Rows are points. To make a cloud, some directions were put in groups of two or more. Within a group, all points are equally far from the middle, so they leave a hole (a ring in 2 directions, a hollow ball in 3). The other directions are filled evenly. Then the cloud was stretched, turned, moved and blurred a little. How many holes are there, and how many directions does each take, smallest first?

Cloud (21 x 3):
[[ 1.27 -0.55  2.56]
 [ 0.04  3.87  2.50]
 [-2.19 -1.79 -1.59]
 [-1.29 -1.29 -2.37]
 [-0.58 -0.35 -2.49]
 [ 2.58 -1.35  1.67]
 [-2.02  2.55 -1.47]
 [-0.88 -1.01  2.97]
 [-0.47  3.67 -0.43]
 [ 2.83 -0.55  0.13]
 [-0.26  1.87 -1.51]
 [-2.18 -2.05 -1.43]
 [ 2.80 -0.34 -0.24]
 [-1.43  2.61 -1.44]
 [ 2.77 -1.16  1.47]
 [-0.91  3.58 -0.71]
 [ 2.08  0.36 -0.96]
 [-0.92 -0.70  3.15]
 [-2.96  1.36 -1.47]
 [-1.61 -0.71 -2.24]
 [-3.75 -0.22  1.19]]
Holes: 1 (2)

Cloud (30 x 4):
[[-1.82  0.38 -0.04  2.19]
 [-2.96  0.51  0.74 -0.34]
 [-2.04 -3.87 -0.41 -1.09]
 [ 0.52  2.64 -0.70 -1.85]
 [ 2.41 -0.15 -2.69 -1.75]
 [ 0.91  0.75  0.59  3.17]
 [-1.07  1.61 -2.18 -1.06]
 [ 3.00  0.85 -1.96 -0.11]
 [-1.28  0.28  0.14  2.72]
 [-0.25 -2.83 -0.78  1.64]
 [-0.26 -3.21 -0.61  1.31]
 [ 2.21  2.40  1.03  0.05]
 [-1.65 -2.38 -0.79 -4.39]
 [-0.73 -0.20  0.41 -4.45]
 [-1.16 -0.75 -1.03  2.42]
 [-1.87 -1.78  2.78  0.03]
 [ 0.13 -3.64  0.21  0.77]
 [ 0.04 -1.91 -0.87  2.34]
 [-1.73 -3.34 -1.35 -0.22]
 [-1.27 -3.50 -0.89  0.40]
 [ 0.70 -3.06 -0.23  1.42]
 [-0.68 -2.32 -1.14  1.88]
 [ 1.53 -1.68 -1.55 -3.85]
 [-2.61 -3.50  0.61 -1.93]
 [ 0.08 -1.44  3.12  0.14]
 [ 0.84 -1.10 -0.60  2.84]
 [ 1.92  1.06  0.25  2.85]
 [-0.85 -1.41 -0.26 -4.70]
 [-2.11 -3.51 -1.26 -1.80]
 [-1.08 -1.92 -1.40  1.79]]
Holes: 2 (2, 2)

Cloud (26 x 4):
[[-0.59  0.87  3.37 -0.83]
 [ 2.72  3.34 -1.22  3.20]
 [ 1.81 -3.08 -0.92  0.72]
 [ 0.31  2.52 -1.80  0.00]
 [-1.36  2.95 -1.17 -2.08]
 [-1.59 -1.84  0.29  0.64]
 [-2.67  0.43  1.24  1.45]
 [ 0.01  2.33 -1.57  0.59]
 [-1.52 -1.57 -0.58  3.36]
 [-2.20 -1.45  0.93  4.18]
 [ 0.56  2.09 -2.84 -0.95]
 [-0.28 -2.43 -2.65 -0.25]
 [ 2.39  1.36  1.25 -4.39]
 [ 1.06 -1.93  0.25  2.39]
 [-1.62 -1.17 -0.91  0.92]
 [ 1.04 -2.77  4.66  0.01]
 [ 2.18  2.63 -0.77 -0.45]
 [ 4.04 -2.12  0.11 -1.49]
 [ 0.81  1.47  1.39  2.33]
 [ 1.32  0.33  3.50 -0.76]
 [ 1.84  1.24 -2.15  1.51]
 [ 1.98 -0.36 -1.62  0.00]
 [ 1.36  0.84 -1.96  1.69]
 [-1.88 -0.12  1.72  1.64]
 [-1.04 -1.14 -1.71  2.44]
 [-3.50 -0.40  0.62  0.46]]
Holes: 0
